Each row is a point. The points of each table are mixes of a few directions, plus a little noise. How many directions does each table use, and how many do they share? Where both have some left over, give the other angles between the two spaces (their principal angles), to ten degrees, smallest first.

First (6 x 2):
0: -18  60
1:   0   0
2:  15 -50
3:   9 -26
4:  -1   4
5:  -3  10
Second:
0:  17  -6
1:  44 -19
2: -22   9
3: -40  17
Directions: first 1, second 1, shared 0; angles 50

First, 6 rows:
0:  10  15  -1  -2   2  -9
1: -35  40 -34 -19  -4 -43
2:  -2 -56   0  26  11  33
3:  24  22  20  -9  -6  -2
4:  12 -22  41  -3 -14  34
5:  -9   1 -26   7  11 -14
Second (9 x 6):
0:   8  -6  -5  -5   5   7
1: -60  40  -3  11 -19 -17
2:   4 -17 -31   6  25  30
3:  15  12  25 -19 -17 -24
4: -46   4 -11  -2  -6  24
5:  26 -29   4 -11   7  20
6:  45 -10  21  39   6 -38
7:   5  29 -37 -29  15   1
8:   2 -22  37   9 -17  -2
Directions: first 3, second 4, shared 2; angles 40

First (9 x 11):
0: -11  13  14  -8 -26 -39 -23  21  20  22  -3
1: -24 -34  18 -12  -7  16  19  32  20  28 -15
2:  46 -17   9 -36  19  -3  -1 -48 -19  13 -24
3:  -4   0 -30   6 -10  -9  17 -60 -24 -32  -3
4:   5  30  -6  31  17  17 -12  30  -2 -21  31
5:  14  -2 -18   2  13   7 -10 -40 -21   3   4
6: -12  -5   4  11 -25   5  17  22  22 -13  25
7: -19  -7  -2   1   1   2  -3  12   4  16  -9
8:   6  22  11   7  19   2  -3  32  -1 -16  -6
Second (10 x 11):
0: -27 -18  -4 -32  -2   1  35   9   9   2  -5
1:  15  30  10  34 -32 -31 -25   3   7 -24   5
2:  24  14   7  28  -2   0 -30  -6  -4  -1   5
3:  -2 -32  -9 -26  52  54  32  -4 -18  16  -9
4:   0   3  12  14 -41 -26 -21   7  22  12  13
5: -17  -6   0 -16  -6  -3  29   9   6 -14  -6
6:  13 -12  12  12   7  27  21  10   2 -19  -5
7:   0 -27   6  -9  18  37  33   8   1  -4  -7
8:   2  15  -7   4  -6 -21 -35 -11  -2  23   9
9:  -8  38 -26 -10  13 -38 -38 -25 -22  12   0
Directions: first 6, second 4, shared 3; angles 50

First (11 x 18):
0:   5   4   4  -6   8   4  -1  15   8   6  -6   1   3  -6  -9  -7   4  10
1: -14 -15 -14  22 -26 -15   4 -52 -30 -21  19  -3  -9  20  29  23 -13 -35
2:   6   5   4  -7   8   5  -1  17  11   7  -7   1   3  -7 -10  -8   4  12
3:   0   0   0  -1   1   0   0   1   1   1   0   0   0   0  -1   0   0   0
4:  -5  -5  -4   7  -9  -5   2 -17 -10  -8   7  -2  -4   8  10   8  -5 -12
5: -11 -11 -10  16 -19 -10   3 -38 -23 -16  14  -2  -7  15  23  18 -10 -26
6:  10  10  10 -14  18  11  -4  35  21  15 -13   2   6 -14 -20 -16   8  25
7: -13 -14 -13  19 -25 -14   3 -47 -27 -20  17  -2  -8  19  26  21 -12 -32
8:  -1  -1  -1   0  -1  -1   0  -3  -2  -1   1  -1   0   1   2   1  -1  -1
9:  13  13  12 -18  22  13  -4  45  27  19 -16   3   8 -18 -25 -20  11  31
10:  12  12  12 -17  21  13  -3  41  24  17 -15   2   7 -16 -24 -19  11  29
Second, 9 rows:
0: -39 -31 -28 -16   1 -27   7  28  31 -12 -22 -19   2  10 -20  31  25 -60
1: -17  -2   2  -5 -30   5   7   2  -1  -8   0  10  22  21 -18   7   3   2
2:  -9   7   6   5 -22   6  10  -3  -4  -3   0   4  14   9 -10   1  -4  10
3:  30  18  22   1  10  22 -15 -22 -23   9  -1  19 -11 -10  33 -24 -10  32
4: -22 -10  -5 -13   0  -5   0   9   8  -3 -32  -2  -2   2  10   9  15 -30
5:  11  -6   1 -12  13   3 -15  -2  -4   2  -5   6  -9  -2  16  -4   5  -5
6:  13  -7  -3   0  -2  -1  -5   0  -1  -3  29   5   6  10 -18   1  -5  12
7:  26  20   3  24  23  -2   4  -9  -5  12  20 -14 -17 -25   8 -14 -19  26
8:   9  11   2  14   7  -2   6  -4  -1   5  10  -8  -5 -12   0  -6 -10  14
Directions: first 1, second 4, shared 0; angles 80

First, 10 rows:
0: -25  -7  -8 -12  11 -60 -15  15 -33   3  33  -6  -4  30 -36  -8  -3 -11  -1   0   3  -1 -26  19 -24 -10  36  12 -13  -1   7   7
1:  10  -4  -1   4  -8  35   6  -9  11   1 -19  10  12 -14  16  -5   0   6   2   4   3 -13  19  -9  21  21 -25 -15   9   6 -10  -7
2: -13 -22 -15 -10  -1  -4  -8  -1 -26   9   5  17  24  10 -19 -25  -5  -4   4  10  13 -36   5   9  16  38  -9 -21   5  17 -18  -8
3:   9  -8  -4   3  -8  37   5 -10   6   3 -18  15  17 -13  13 -10  -2   5   4   6   6 -22  21  -7  25  30 -28 -20  11  11 -15  -9
4: -17  -8  -7  -9   7 -35 -10   9 -24   4  20   0   2  20 -24  -9  -3  -7   0   2   4  -8 -14  13 -10   2  18   3  -6   3   0   2
5:  16  18  14  11  -1  19  10  -4  29  -7 -12 -12 -16 -16  23  21   5   6  -3  -7 -11  28   4 -12  -6 -26  -3  13   0 -12  12   4
6:  19  26  20  14  -1  19  13  -2  38 -11 -12 -19 -26 -18  29  30   7   6  -6 -11 -16  42   0 -15 -13 -41   3  21  -3 -19  18   9
7: -12   2  -1  -5   8 -39  -7  10 -14   0  20 -10 -11  16 -18   3  -1  -6  -3  -3  -2  11 -20   9 -22 -19  27  15  -9  -6  10   7
8:  13  -6  -3   5 -10  44   7 -12  12   2 -23  14  16 -18  19  -7  -1   6   3   6   5 -19  24 -11  28  29 -31 -20  12  10 -15 -10
9:  -1   8   5   2   4 -16   0   5   4  -4   7 -10 -12   3  -1  10   2  -1  -3  -5  -6  18 -10   1 -16 -22  15  14  -6  -9  11   6
Second, 9 rows:
0:  -9   4   1  -3   7 -31  -5   8  -8  -2  16  -9 -11  12 -13   5   1  -5  -3  -4  -3  13 -16   7 -19 -20  22  14  -8  -7  10   7
1:  10   5   4   5  -4  21   6  -5  14  -2 -12   0  -1 -11  15   5   2   4   0  -1  -2   4   9  -8   7   0 -11  -2   4  -1   0  -1
2: -15   9   4  -5  12 -55  -9  15 -12  -4  28 -19 -22  21 -21  11   1  -8  -5  -8  -7  27 -29  12 -36 -39  40  27 -15 -13  20  13
3:  -4  -2  -2  -2   1  -7  -2   2  -6   1   4   1   1   4  -5  -3  -1  -1   0   1   1  -3  -3   3  -2   2   3   0  -1   1  -1   0
4:   3  -6  -4   0  -4  16   1  -5   0   3  -8   9  11  -5   4  -7  -1   2   2   4   4 -14  10  -2  14  18 -14 -12   6   7  -9  -5
5: -21 -34 -25 -16  -1  -9 -14  -1 -43  13   9  27  37  17 -30 -40  -9  -6   7  16  21 -57   7  15  24  60 -12 -32   7  26 -28 -12
6:  33  24  20  19  -9  56  20 -12  51 -10 -33 -10 -16 -34  47  28   7  13  -3  -8 -14  31  19 -25   8 -23 -23   7   7 -13   9   1
7:  15   7   7   8  -5  30   9  -7  21  -3 -17   0  -2 -16  21   8   2   6   0  -2  -4   7  12 -11   9  -2 -16  -2   5  -2   0  -2
8: -12  -7  -6  -6   4 -22  -7   5 -17   3  13   2   3  13 -17  -8  -2  -5   0   2   4  -8  -8   9  -6   4  11   0  -3   3  -1   1
Directions: first 2, second 2, shared 2

First (9 x 32):
0: -25   1   3  -1 -24  -2  34  -9 -17 -12  15 -16  11 -10  21  -3  -8 -16 -18  41   1  19  -2   5   5  22  -5  24  -7   5  13 -39
1:  13   6 -18  -6   2 -10  20   6   4 -12   7  -5 -10  -4   3  -8  -8 -17  -3  25  16  14   7   5  19   5 -18  35  20  13  -9 -13
2: -16  15  37  11  -3  33 -17 -32 -19  22   0  29   4 -20 -11  29 -20  37   1  17 -23  -6 -16 -18 -28   4   0 -45 -22  -3  10   0
3:  12 -15   6  -6   4   5  -8  14  11  -7 -10 -13  -9  39   2 -15  11 -16  -8 -22  -4   6  12  11  11 -10  24   9  -3 -10  -1   5
4:  32  37   0  10  -7 -20  11  -4   0  -4  -3  34 -17  -7  -8   2 -29   2  25  28  60 -13  -1  -4 -26   3 -18   5  40  11  -9  13
5:  20 -17  10  -3 -11  -5 -13  27  -6  -6   1 -13 -23  31 -20 -10   5 -11  -1 -10  28 -14  20   5   1  -9  29 -10  11 -14  -7  11
6: -22 -10  -6   3  14   1 -18  -5  14  12 -15  -1  27  -3  13   2  24  14   6 -50 -37  -8 -13  -2  -7  -9   6 -20 -26  -7   7  19
7: -13  -7 -32   2  10 -27  -8   9  10   9  -1  -6  19 -30  -1   0  23  12  19 -39  -4 -25  -7  -6  -6  -7 -14 -14  -2   3  -6  23
8:  -3 -10   3 -10  14  26   0  -6   3  -1   4  -9  -4   4   1   4   1  -3 -20  11 -37  25   2   2  29   0  -4  16 -13   4   0 -18
Second, 10 rows:
0:  38  12  -1  -9  -5  -5   6 -10  23   2 -22  36  -1  28  17  -8 -17  -7   6  -9  30  11 -12  -4 -32 -10 -10  14  13   3 -16  20
1:  -5 -17  29  -6 -10  35  -3   3 -29  -2  24 -19 -27   4 -26  11 -10  -2 -30  47 -16  14  17  -1  26   7  16  -5 -10  -5   3 -33
2: -25 -13   8   4   0  12  -4   8 -23  -1  19 -27  -8 -16 -18   9   8   2 -12  19 -22  -3  12   2  27   8  10 -10 -11  -4  10 -22
3: -47 -15  -2  11   6   4  -7  13 -28  -2  27 -43   1 -36 -20  11  21   8  -6   9 -36 -15  14   5  38  12  12 -17 -17  -4  19 -26
4:  14  -7  19  -7  -9  22   1  -3  -8   0   6   3 -18  15  -9   4 -15  -5 -18  27   2  15   6  -4   3   1   5   4   0  -2  -6 -13
5:  12   1   5  -4  -4   6   1  -2   4  -1  -4  10  -5  11   2  -1  -8  -3  -3   5   8   8  -1  -2  -7  -2   0   5   3   1  -5   1
6:   8  11 -17   1   6 -20   2  -3  20   3 -17  17  16   1  17  -8   3   0  18 -28  13  -6 -10   0 -19  -6 -11   5   7   4  -3  22
7:   5  21 -32   7  12 -40   3  -3  33   2 -26  22  30  -6  29 -13  12   2  35 -52  17 -17 -18   2 -28  -8 -16   6  11   6  -1  38
8: -19 -14  14   0  -2  18  -4   7 -24  -1  21 -26 -13 -10 -19   8   3   2 -17  27 -20   2  13   1  27   8  12  -8 -11  -4   8 -24
9:  20  20 -25   2   7 -32   5  -5  33   4 -28  30  24   7  28 -12   4  -1  28 -44  24  -9 -18  -2 -34 -11 -16  10  12   6  -7  37
Directions: first 6, second 2, shared 1; angles 30

First (9 x 32):
0:  11   8  -2 -12 -38  10   2  43  40   1  16   8  29  14 -31  22 -22  39  46  17 -13   2 -27   5  42   8  19 -20   4  -7 -26 -10
1: -19  15 -17  -2  50  17  21 -17  19  -1   8 -27  12 -10   3  -4  -1  47  32   8   2  30 -34  28 -29  -6 -48  13  23 -19 -16   6
2: -27   3  -3  23  60  16  -1 -17  -3  26  18 -25 -10 -13  25  -9  -1  24  -6   4   5  12 -24   2 -19 -18 -42  19  47 -30  12  10
3:  16 -18 -10   5  -1   6   0  -5 -10   5 -10   2  16  -5 -11 -23  20 -11  21  -5  -2  -3  21   5  -1   7  26 -13 -11 -12  -2  -2
4:   5 -14  22 -12 -13 -14 -14   0 -13   1  -7  13 -13 -11  -8  12  -8 -21 -28   1 -12 -22   8  -6  16 -13   7   2 -18  23  13  -7
5:  -1  16 -23   2  12  -4  21 -26  -8 -26 -17  -9  -2   9  18 -20  24 -14  -1 -16  21  25  18   8 -47  21 -10   7 -15   4  -6  11
6:  -6  -4  18 -15   9 -10  -4 -10  -6  -3  -4   2 -14 -15  -2  15 -12  -2 -22   4 -10 -10  -9   6   0 -18 -22  12  -9  21   8  -4
7:   6  -6   0  30 -24  -2 -18  12 -21  14   4  12 -13  18  20 -15  13 -40 -27 -13  14 -15  34 -36  11  13  40  -9  10 -11  19   6
8:  16   0  15 -17 -54 -18  -9  22   2 -15  -7  24  -3  12 -15  20 -11 -23 -15   0  -6 -19  13 -13  28   7  31 -11 -31  30  -1  -9
Second (11 x 32):
0:  -7  10  -2  -5   5   2   1  12  12   4   6  -3   6   7   3   8  -2  11  19   5   0  10 -19   8 -12  -1 -14   5   8   1  -9   1
1:  -3  16 -22   5  42  -8  10  19  -4  27  12 -15  21  30   5  -5  -2 -14  -6 -14  22  34 -49 -29 -31  -3 -26  39  22   8  -4   2
2: -14   6  30 -11 -33 -20 -28  12 -14  -7  -9  23 -34   7  31  18  16 -39 -14   4  -4 -21  25  11 -30  -1   0   2 -20  37  14   3
3: -17   9  26 -16 -37   0 -17  14  20 -17  -1  17 -18  -6  13  24   7  19  32  22 -18 -17  14  41  -9   1  -6 -19 -11  10  -8   1
4:   2  -8  17   4 -17 -23 -18  -6 -34  -2 -13  15 -29   4  21  -2  12 -56 -48 -13   6 -20  34 -19 -13   0  14   6 -20  27  24   3
5: -12  17  -2  -9   7   4   1  20  21   6  10  -4  10  12   3  13  -2  23  32  10  -1  15 -29  16 -18  -1 -22   7  13   1 -15   0
6:  -8  17 -15  -5  20  14  14  18  32   8  15 -14  26   9 -10   9  -9  45  47  11  -1  26 -45  16  -6   0 -25   5  23 -15 -24  -1
7:  -7   5   4  -8 -10   7  -1   8  17  -6   3   2   1  -3  -1  10  -1  24  27  13  -9  -1  -6  21   0   1  -7  -9   2  -3 -10  -1
8:  20 -15 -29  15  28  19  26 -23   3   4   4 -20  28 -13 -32 -25 -15  24  -2  -8   3  13  -9 -19  40   2  12  -7  14 -38  -5  -4
9:  26 -35  -3  16  -9   3   4 -44 -28 -13 -16   3  -9 -28 -18 -26  -1 -20 -48 -14  -2 -27  52 -23  50   1  45 -22 -18 -18  22  -2
10:  19 -22  -8  13   4   2   6 -29 -21  -3  -9   0  -2 -15 -14 -20  -3 -19 -37 -15   4 -12  28 -24  30   1  27  -8  -9 -13  15  -1
Directions: first 5, second 3, shared 1; angles 50, 60

First (10 x 32):
0: -29  18  -3   3  -6 -12  10  30   0 -15 -14  -7   1   1  24   0 -17 -16 -31   7   2   4  11 -12 -11  -7   6  -1  -4 -25   2  -4
1:  22   2 -10 -11 -34  10  -4 -14   1 -10 -14   4  -3  -2 -23  -4   4  17 -22   2  -6  -8   4 -14  -3  13  13 -27 -30 -13  10 -28
2:  -9  10  29  16  11  -3  -8  -3  10 -23  11 -21  24  36  23  30 -19   6  29 -23  23 -10  36  -1 -17   5  32 -26 -43  -3  19  10
3:  -3 -11   4   0   2  -1 -25 -15 -11  13  -3   7  -8 -18   4 -32  24 -11   0  19 -16  15 -20  10  14  -8 -32  32  46  16 -25  14
4: -28 -13   5  14  28 -16  16  -1   3   8  22  -1   6  -5  16   3  -7   1  18   6  20  10 -16  -5  -7  -7  -5  29  43  14 -21  34
5: -13   5  -3   6 -11   2 -18  -6  -7  -7  -9   4   0 -11  -1 -19   4  -2 -11  21  -4  13  -6  -7  10   1  -9   8  27   3 -14   9
6:   7  -6 -31 -12 -19   5  17   1  -3   9  -8  18 -16 -27 -29 -16   6   9 -29  19  -9   5 -27 -14  10   4 -10   6  24  -3 -11 -13
7:  15 -13  22 -12  14 -20  21   2  13   5  10 -16   3  24  29  24  -4  -4   3 -36   8 -22  17   6 -39  -8  17  -7 -56 -17  19 -20
8:  41  11 -27 -11 -15  35   9   3   1   3  -3  14  -6   1 -57  19  -3  20  12 -12  -9 -14   4   8  28  18  13 -41 -36   6  28 -26
9:  -4  -3  15   6  30   0 -18   2  -7  16  10  -1  -1   0  14  -5  12 -19  31  -3  -9   9  -4  28  15 -13 -24  27  28  22  -9  23
Second (11 x 32):
0:   0 -13  12  -7  -7  -2   3 -20  -1  -8  20  -5   6   4  -7   7   2  20  16  -8   9   2   1 -18   2  10  -3   1  -6   4  -4  10
1:  -8  48 -50 -28  -5  21  16  -7 -10  15  12  15 -19 -20  -1  18 -25  21 -42  19   1  15  12 -21 -13  -9  -6  14 -17   2   1  -7
2:   4  -7  17  14   6  -7 -17  25  -2   5 -28   5   6   2  12  -5   6 -28  -9  -5  -9 -13  -1  34   4  -4  19  -6   5   3  11 -12
3:   4  -2  17  46  20  -7 -30  33  14   4 -50   1  -9 -17  26 -29   8 -50 -10  10  -5  -3 -10  60   8 -27  -2  -1  32  -4  -4  -6
4:   4 -14   0  19  10 -10   7  21  13  -6 -13 -14   1  15  -5 -26  17 -24  19  -4 -10  -7 -12   8   0  -3  -7 -13  18 -18  -5  -1
5:  -6  35 -43 -50 -20  16  33   7 -20  15  17  17  -3   1 -15  39 -25  27 -42  -1  -9  -3  14 -36 -10  15  20   1 -39   0  22 -21
6:   6  18 -16  11  21   7 -24  -3   3  16 -11  -9  -2  16  12 -26  18 -24  10  11 -18   0   2  19 -16 -13  -7   3  19   3  -7   3
7:  -1 -42  28   0 -15 -16  25 -10   7 -28  22  -9   9   1 -20   7   1  23  30 -17  20  -1  -9 -29  14  17  -8  -9  -4 -11  -6  11
8:   5  12  -5  17  19   6 -31  -9   4  12 -12  -7  -2   8  16 -25  16 -21  10  11 -13   3   1  23 -10 -15  -8   6  20   8 -10   8
9:  -3  -9  -5   2  -4  -4  21  -1   9 -13  10  -6  -7  -7 -11  -3  -4  10   7   2  10   6  -7 -18   4   0 -16  -2   3 -12  -9   5
10:  -3 -28  45 -24 -26  -7  -2 -35 -19 -13  32  12  21  -6  -7  42 -12  46   8 -22  21  -2  11 -23  14  28  19   5 -31  24  10   9
Directions: first 6, second 5, shared 1; angles 40, 50, 80, 80

First, 9 rows:
0:  -1  -1   7  -4   3   0  -8   3   5   4   0  -2   0   0  -9   4  -8   2  -1 -11   5   1  -1   6  -3   3   6  -2   6  -4  -3   1
1:   0   0   3  -2   1   0  -4   1   3   1   0  -1   0   0  -5   2  -4   1  -1  -5   2   1   0   3  -1   1   3  -1   3  -2  -1   1
2:   6   2 -38  23 -19  -1  45 -16 -31 -18  -2  12   2   1  51 -26  47 -11   5  60 -24  -4   4 -35  17 -16 -37  13 -31  24  15  -6
3:  -1   0   5  -3   3   0  -6   2   5   2   0  -2   0   0  -7   4  -7   1  -1  -8   3   1  -1   5  -2   2   5  -2   5  -4  -2   1
4:  -1   0   6  -3   3   0  -7   2   4   3   0  -2   0   0  -7   4  -7   2   0  -9   4   1   0   5  -2   2   5  -2   4  -3  -2   1
5:   0   0   3  -2   2   0  -3   1   2   1   0  -1   0   0  -3   2  -4   1   0  -4   2   0  -1   2  -1   1   3  -1   2  -2  -1   0
6:   1   0  -7   4  -3   0   8  -3  -5  -4   0   2   0   0   9  -4   8  -2   1  11  -4  -1   1  -6   3  -3  -6   2  -6   4   3  -1
7:  -2  -1  12  -8   6   0 -15   5  10   5   1  -4   0  -1 -17   8 -15   3  -1 -19   8   2  -1  11  -5   5  12  -4  10  -8  -5   2
8:  -2  -1   9  -5   4   0 -11   4   8   4   0  -3  -1  -1 -12   6 -11   3  -1 -14   6   1  -1   8  -4   4   9  -3   7  -6  -4   1
Second, 9 rows:
0:  -4  -2  10  -7   4   5 -11   2   9   3   4  -1   2   2 -12  -1 -11   3  -2 -16   3  -5  -5   5  -6   2   6  -6   2  -4 -11  -4
1:  15  -1 -20   3 -14  -2  16   1 -14 -11  -6  10  -7   0  23  -9  21  -7   6  27  -2   2   2 -11   1   0 -16   5   5  17  15   2
2:   3  -9   9  -6  -2   2  -4   5  -5  -8  12   1   6  -2  -1   3  -9  -1  -6  -8  10   3   2   1  -5  -3  11  -5  -4  -8  -9   1
3:  -4   3 -15  17  -5  -3  25 -12 -17  -6   2   1   6   0  24  -8  22  -4  -1  30 -15   0   6 -18  14 -13 -14   8 -26   4   5  -2
4:  11  -5   3 -11  -4  -1 -10  10   3  -3  -2   3  -7  -1  -6   6  -8  -1   2  -9  13   5   0   8 -10   8   7  -3  21   2   5   5
5:  11  -3  -1  -6  -4  -2  -4   8  -1  -3  -3   3  -6  -1  -1   4  -2  -2   2  -1   9   5   1   5  -6   6   2  -1  16   4   7   5
6:   2  -1   6  -7   2   0  -9   5   7   3  -2  -1  -3   1 -10   4  -8   2   1 -11   6   0  -2   7  -5   5   5  -3  11  -2  -1   1
7: -30  14  10  26  20 -11   7 -16  -1  19   0 -23  13  -4  -9  20  -3   8  -9   1 -15   9  13   2  24 -13  11  10 -31 -27  -2   3
8:  -4   4  -1 -10   2  12 -10  -3  19   7  -4   6  -4   7  -9 -20  -2   2   7 -12  -9 -20 -16   1  -8   8 -13  -6   7  14 -10 -13
Directions: first 1, second 4, shared 1
